Every row gives one point. Any point is a mix of the corners, with weights that add up to 1. It lies inside the corners' shape when no weight is negative. Say inside or outside, and name the corners with a negative weight.

Corners:
(1): [24  4 19]
(2): [-60  -7 -25]
(3): [19 30 36]
(4): [  9  18 -25]
Points:
[-4 -4 -1] => outside (3)
[ 8 17 -9] => inside
[-30  -1 -21] => outside (3)
[16 27 28] => inside
[  7  16 -20] => inside
[16 27 31] => inside
[16 23 26] => inside

Corners:
(1): [ 0  6  5 -6  5  8  1  1]
(2): [  3  -9   7 -10  10 -34 -12  10]
(3): [-14  21   4 -18 -12  12  13 -36]
(4): [-24 -27 -12 -15   3   7 -60  -5]
(5): [-29 -11  -8  27  10   1  -5   5]
(6): [  7 -17  -9   4  15  12   6  -6]
(7): [  6  13  11  11 -20 -18   8 -27]
(8): [ 10  -3   2 -11 -31  -5  11  11]
(9): [ 11   6 -17 -13  -6   4  10   2]
Points:
[-12 -15  -2  -8   5  -5 -24   2] => outside (7, 9)
[-18  -1  -8   1  -3  10  -2   1] => outside (2, 6, 7)
[ -6   3  -1   4  -5   2   0 -17] => outside (2, 8)
[  3   1   2   0   9 -15   7  -5] => outside (4, 8)
[-7 -2  1  0  4 -9 -4 -6] => outside (8)
[ 4  1  0  0 -6 -1 13 -7] => outside (4)
[  4  -4  -1  -3 -12  -1   6   0] => inside
[-3  4  4 -6 -2 -4  0 -8] => inside

Corners:
(1): [ -9   9  30  18  23   0   8 -42 -48  28  10]
(2): [ 13 -30  11  -6 -17   4  -6  26  49 -37 -47]
(3): [  2  10  27  10  18  16  30  -8 -16  23 -42]
(4): [ 12  18  22  -8  25 -20   2   2 -38   9 -37]
(5): [  8  16  45  15   8  -5  22  -9 -32  13 -21]
(6): [-13  23  25 -14  21  -9   9 -25 -47   6  24]
(7): [ 3 -5 26  6 14 -1 26 -1 -4 27 -7]
(8): [ 30  11  27  -8   1  -3   7   3 -32  12 -17]
(9): [  1 -20 -49   3 -43  -2 -13   7  60   0  12]
(10): [ -9 -25 -21   7 -29  19 -11  17  24  -1   4]
(11): [ 10 -27  -7   7 -29   3  11   5  13  -4 -21]
(12): [  6 -10 -16  12   1  11   1   4   6 -13   4]
Points:
[  4  -8  -1   6  -6   4   6   0   7   1 -10] => inside
[  9  -1  17   2   4   6  12   5 -10   3 -23] => outside (1, 9)
[  3   2  19   1   8  -1   7  -3 -20   6 -14] => outside (9)
[ 2  1  0 -2 -2  0  1 -5 -6  3 -6] => outside (5, 7)
[10 -4  3  4 -3  5  4  3 -5  0 -7] => inside
[ 10   1  10   1   0  -3   5   1  -9   5 -14] => inside
[  2  -6   5   1 -10  -1   1   1  -2   5  -3] => outside (3, 12)

Corners:
(1): [ 42 -12  28  -9  15  35 -32  -9  38 -16  29 -13 -18 -11  26  28  41  19]
(2): [  6 -20 -34  25   6   8  43 -36 -22 -35 -26  20  42  47   4  -9 -40  25]
(3): [ 15 -11  -1 -21  22 -30  28   9  10   1 -42  18   8   8  -1  -9  11   9]
(4): [-35  14   2  50  19  -3 -23   2 -32  17 -34   7 -32  16  42   9  23 -10]
(5): [ 46 -39  -2  38  21  19  11 -49  43  41  33 -32 -46 -16  -9  10  39 -12]
(6): [-27  -9  14  -2   5 -22 -37  40 -55  29 -33 -15 -13 -25 -22  15 -23   7]
(7): [-30  -7  21   2 -27  -3   4   4  -2  19  -7  15 -14  43  18 -10 -41  26]
(8): [-21 -33 -38 -15  12   5 -27 -35 -19  28  19  -8 -15   1 -17   2  23  11]
(9): [ 17  -9  -9 -10  -4  24  24  -7   6  -9 -10  30   5  39 -25   5 -43   6]
(10): [-31   5  10  -8  -6  13  26  -8 -22  22 -10  21  47  24  13  -6 -18 -18]
(11): [ -3   0 -27  16  -3 -12 -13 -27  35 -20  -1  24 -18  26  28   8  10 -14]
(12): [ 15 -14  24  47 -24 -29 -43  -4 -34  23 -21   4 -42   9  25  -3  26  18]
(13): [ 50  28  22  18 -44  -1  39 -19   2  -7 -42 -14 -47   0  23 -18  -9  14]
(14): [ 11  19 -13 -18  11 -27  48 -33  23   6 -54  -8  25  16 -19 -16  15  26]
(15): [  7 -32  12 -28  34  13  35 -13 -17   1  -3 -35  10  -9 -48 -26 -17  -4]
(16): [ 33 -17   0   0   9  17 -13  10  25  38  -1 -60 -44   0  -5   2  48 -26]
(17): [-34   6 -34  34  -6  37 -35  16   2  -5   3  49  26  -9  28 -11 -46   5]
(18): [-35  -4   7  60 -38  52   5  -4   0   7  35   1  -4  22  13   8 -16  22]
(19): [-30   8 -37 -23  38 -43  16  14 -26  27  -1  25  29  11 -34  -7 -16 -23]
Points:
[  6  -6   6  18  -7  17  -4 -11  13  10   1  -6 -21   8  14   1  12   5] => outside (2, 6, 19)
[ -9  -2  -4  14   0   5   1 -10  -7   6 -11  10  -2  11  10  -2  -6   6] => outside (16)
[  3  -6   1   4   4  -2   5  -9  -4  14 -11  -6  -8  11   0  -1   7   1] => outside (17)
[ -8  -7   4   5  -6  -1   0  -4   2  10  -8   6 -10  20   9  -2 -11   9] => inside
[  2 -12  -7   7  13  13   3 -14   4   6   4   0   2  10  -2   2   8   1] => outside (6, 7, 13)
[ 14 -11  -1  10   2   6   9 -16   7  15  -3  -6 -17   7  -2  -1   3   1] => inside
[ 20 -13  -7   2  -3  -3  20 -33  12 -10  -2   5  -6  21  -4  -4   0  21] => outside (4, 6, 10, 16, 17)

Corners:
(1): [ 12  -6  20  29  13  13  33  32 -20  24 -14   8   5 -15 -24 -26  -1  18
  -2 -20]
(2): [-13  -8   1   1 -10 -10 -31 -11   0 -38  35  12 -44   7 -21  28 -22  -6
  23   5]
(3): [  4  -1  12  -5 -10  34  -5  -8 -32  -9 -50 -16  -3 -16 -19  -6   0  -4
  -8 -18]
(4): [ 34 -13   4  12  20  15   9  55 -31  -6 -21 -36  25 -52 -12  11   7  -8
  14  -5]
(5): [  3 -16  17 -15  35  21  13   7  -4   5 -30  -6  33 -19  -8   9 -26  30
  -1 -26]
(6): [ 33  -3  15 -33   6   4  -2   8 -11  10 -18   9  12 -23 -32  19 -21  -1
  -8  -1]
(7): [-39  19   7 -10 -18 -15  -2 -29 -14 -16  24   1 -60  15  18  49 -24 -23
  33 -11]
(8): [-23 -15 -34  -7 -15 -15 -13 -40   6 -10   8  30 -39  -8  23  29 -34 -23
  40   5]
(9): [-19   4 -39  -7 -18 -15 -50 -41  12  13  19   7 -30  26   5  36 -19 -11
  41  16]
(10): [-31  -9 -25 -17 -30 -18 -18 -16  21  -5   0  -4 -38  30  10  43 -22 -21
  15   2]
(11): [ 34 -24  14  -4  -6  11   4   0 -11 -13 -17  -9  23  -7 -15 -12   1   3
  29 -35]
(12): [ 28  19  28  20   5  -6  -3  17   8  15 -12  -6  21 -11  30 -16  24  28
  -6  14]
(13): [ 30  -8   8  10  15  29  38   9 -21   3 -13 -13  14 -11   8   0   1   7
 -13   3]
(14): [-34   2 -44 -12 -20  -8 -19 -36   4 -25  17   1 -19  21  17  37 -19  10
   5 -22]
(15): [ -4 -26  -5 -15   5  28  -3  -4 -23   1 -32  23 -19  -1  -1  19   5  14
  29 -24]
(16): [ 15  18  15  14  28  16  27   2   6  -7 -15   7   8 -31 -21   1  16  -9
  -6  -3]
(17): [ 21   3  31  33  28 -12  13  31  -4 -10  -6  32  43  22  33 -26  25  -7
 -34  11]
(18): [-11  31  19  -1   0  -5  13   3   4 -11  17  35  26  22  17 -30  30   8
  25  23]
(19): [-24  26  13   8   8  19 -26  17  22  -9  16  41  16  22  41 -20  20 -18
 -27  13]
(20): [ -2  20  -5  -1  42 -16   5 -13  12 -16  34  22  -2  19  54 -35  28  -1
 -21  19]
(21): [-11 -30  25  -6   4   0 -21  -6 -13   5  13  -2   6 -22 -13   9  -5   4
  -4 -11]
Points:
[ -3  -3   4   8  -1   8   3   4  -7   2 -10   4   3  -2   3   4  -1   2
   9  -9] => outside (2, 6, 20)
[ 3  2  3  5  6  3 -3 -2 -7 -6  4  9 -1 -3  6  1  4 -2  4  0] => outside (5, 10)
[  1  -3   0  -6  -6   0   1  -9  -6  -3 -11  -6  -2  -8  -1  22 -14  -6
  11  -5] => outside (1, 2, 15, 19, 20)
[-4  6  6 -1  3  2 -2 -2 -1 -9  4 11 -4  1  3  7  0 -4  6  0] => inside
[-5  2  3  0  3  0 -8 -2  0 -6  1 13 -2  1  8  5  0 -4  7 -1] => outside (13)
[ 2  3  4  0  2  1 -2  1 -3 -4  1  8 -3  0  6  3  2 -3  4  1] => outside (5)
[ 2  3  8  3 13 -1  5  0 -7 -2  6  8 -2 -8  4  7  1  3  5  2] => outside (3, 10, 11, 19)

Corners:
(1): [ 26   1   2  32   5  33  -3  32 -31  10  11 -16  19 -24  14  -3 -14 -29
  38 -19]
(2): [-10  12  -5 -25   8  -9  41 -11  -1 -32  -6  -6   4  38  12   9   5  29
   8 -27]
(3): [ -6 -26  22 -27   6  15  34 -41   3  13   5 -22  20 -13   0 -11  22  22
 -22 -29]
(4): [  3 -24  22  13 -23 -18   4  -2 -11 -26  34 -35 -23  -1 -23 -20   3 -18
 -17   2]
(5): [-14 -16  -9  16 -21   2  26  39  25  -5 -15   2  24  -4   4  22  -1 -10
 -11   6]
(6): [ 14  -2  18  13 -23 -14   2  46  20  36 -18  -9  26  28  10 -23 -12 -30
   9 -22]
(7): [-27  14 -24  18  44 -21   5 -10  16  -5 -15 -13   0  11  -2 -10  -3 -10
   7 -11]
(8): [-28  10  -7 -27 -31  23  -8   3 -15 -53  18 -29   1  -2 -15  13 -18  20
  -1   4]
(9): [-25  22  27 -43  22  17 -11 -27 -35 -18  -3 -21   4 -31 -23  -3 -11   7
  16 -18]
(10): [-12  22  49   7  20  10  12   7  -7 -45  24  -8  44 -13  -5 -16 -17 -39
   7 -22]
(11): [ -3   5 -13  15 -18  -1 -29  -3 -27  19  -7 -11 -41  16 -16   1  15  24
  -5  17]
(12): [ 18   6 -28  20 -18 -22  47  30  26  60   4  25 -27  -3 -14   2   6  -6
  18  33]
(13): [ 21  -7 -30  22  10 -43   9   8  -3  -6  11 -38  22  -8  -3  12   1  36
  10  -5]
(14): [ 13 -26  -8   5   0 -13 -15 -34  30  -5  12 -14 -43  -2 -34  32   4  47
 -12  -7]
(15): [-11  -6   3 -19  31   0 -11  -1   3  11  19   4  -7  20 -17   9   6  14
  -3 -36]
(16): [  9  -6  18  40 -17 -15   5  22  -7   6 -21   7 -17 -28  -2 -51  -6  17
  17   9]
(17): [ 24 -45 -21  34  -7   1 -15  20  17   7 -10 -14  -6   9 -33 -27  -3  -2
 -31  -2]
(18): [  3  -4   1  -1 -36   5  -9   7 -10   7  21  15   2  19   0  15 -15   6
  27  -3]
(19): [ 10 -22   3 -20  49  19   0  -6  -2 -20 -10   9 -22  13   4 -47 -19  -8
  -8  21]
(20): [-10 -23  14 -16  10  15  18  11  13  21   2  13  22   8  -7 -24  25 -23
  22   3]
(21): [ 51  12 -28   4  18  13 -30 -18 -32   8 -10  -3 -47 -38   5 -20  10 -18
 -10  13]
Points:
[  7  -8  -9   5  10  -1   7  12   2  18 -10   1   2   8   0 -13   1  -2
   7  -7] => outside (4, 8, 10, 14)
[  0  -3   3   4   1   3   4   6   1  -2   6  -6   4 -12  -6   0  -6  -5
   8  -4] => outside (2, 11, 17)
[  0   8   0   2  -1   2   3  13 -13  -2   2  -4  -2   1   1  -8  -5  -6
  15   2] => outside (3, 14, 17)
[  9 -16  -2  15  -4  -1  -3   9   2  -1   0 -10  -4   0 -15 -16  -3  -1
  -6  -3] => inside
[ -1  -2   6  -9   6  12  -3  -5 -12 -11   4  -5   5  -5  -6  -3  -3   8
   8  -9] => outside (4, 6, 7, 12)
[ 10 -20  12   0   8   2   0  -2   0  12  16  -8   1   6 -15 -11   0  -3
   0  -8] => outside (2, 5, 7, 8, 16, 21)
[ -2 -11   5   0 -14 -12   8  -1   6   6  10  -9  -4   9 -19   1   6  21
   2  -7] => outside (1, 5, 7, 19, 21)
[ -4   6   0  -1   4  -3   9  15   2 -14  -5   3  -3   8  -2 -14 -17 -11
   3  -2] => outside (1, 3, 11, 13, 14, 20)

Corners:
(1): [-30  15 -45  20 -39  35 -23  26 -51  -2  20  -7   0  24  21  26  45 -37
 -41   7]
(2): [-10  20  15  -8 -11  23 -12   0  10  -1 -24   8 -17 -22 -24  19  -1 -48
   6  16]
(3): [  6  10  -2   9  -7  32   3  40 -28  19  -4  17 -30  -3  -7  -5 -22  -6
  44  14]
(4): [ 46 -14  36 -17 -27  26   7  -2 -17  31 -31  28 -41  13 -19 -26  18  27
  22  12]
(5): [  8 -19   2   0  -9  15  23  41  20  14 -40 -17 -24   4  -8 -22   8 -32
  21 -23]
(6): [-20  17 -30  23 -18   3  20  -7  -3  26   7  26 -60 -15  -2  28 -25 -36
  16 -15]
(7): [ 18 -13 -18 -18  26 -27  31  23  31  16   8  14  15   6 -23  -5  -9  -6
   3  20]
(8): [  1 -21  30  13  -1  -5 -23  22 -30  18  -4  14  20   9 -29 -27   5 -28
  -2  -9]
(9): [-19 -23  26  15 -33  -3  24  21   7  37   0 -18 -45  29   9  36  17  -2
  27 -16]
(10): [ 15   5  24   1  -8 -11  13  12 -27  19 -35  18 -49  40  14  -1  16  17
   4 -17]
(11): [ 25  25 -51   1  11   8  42 -21  26  -3  31  11  13   1   5 -24 -26 -27
  39   8]
(12): [ -1 -37  -1  -9 -13 -10  -6   6 -25   3 -38   2   2  31  16  -7   9  -7
 -35  17]
(13): [ -5 -17  30  20   6 -18   7  11 -38  52   5   0  14  12  17  -3  38 -25
 -43 -13]
(14): [ -5  14 -51  21  -1  21  32   5  -8  15  -2 -18  29  44 -12 -37 -13 -17
 -22  -5]
(15): [  9  34  34 -15 -20  11  -1 -10  10   9  34   5  20 -50 -23  37 -25   5
  24 -24]
(16): [-29  24 -39   5 -35  11   6   0  11  29 -29 -38   2   7  31 -22  -5  25
  11 -15]
(17): [-12   0   6  -5  34   8 -35 -17  31  16  29   9  21 -40 -25   2  -8 -19
 -43  15]
(18): [ 25  10  15  27  17  -2  -2  26  16   4  20 -27  27 -13 -30   9  -8  15
  -7   8]
(19): [-26 -12 -33  -9   9   7  30 -19   9   3   6 -22   9  -4  25  -3  28  26
  30  -7]
(20): [ -6  -9  24   0  -9  10 -26  -5 -36  40 -20 -20 -10  16 -13  15  21 -29
 -25 -14]
(21): [ 26   0 -27  26   4  28  -9  -8   8   1 -26  25  12  20   2 -32  -4 -19
  12 -12]
Points:
[  6   9 -13  16 -12  26   0  14   9   0   6   6  -3  -5 -21   2 -16 -29
   8   3] => outside (7, 10, 13, 16, 19, 20)
[  8  -6  -6   4   2  -6  15  18   5  28 -11   5 -25  16 -14 -15 -17  -4
   4   2] => outside (1, 2, 13, 15, 19, 21)
[  7   2   0   2  -5   9   5   9  -9  10 -11  -4   4   8  -3  -6   8  -6
   4   0] => outside (6, 9, 17)
[  2   2   4   4 -10  13  -6   2 -12  19 -10   9 -11   8  -4  -6   2 -20
  -5  -4] => outside (7, 18, 19)
[  0   3  -9   8  -8  17   7  19 -11  16  -6   1 -10   8  -4  -7  -3 -13
  10   0] => inside
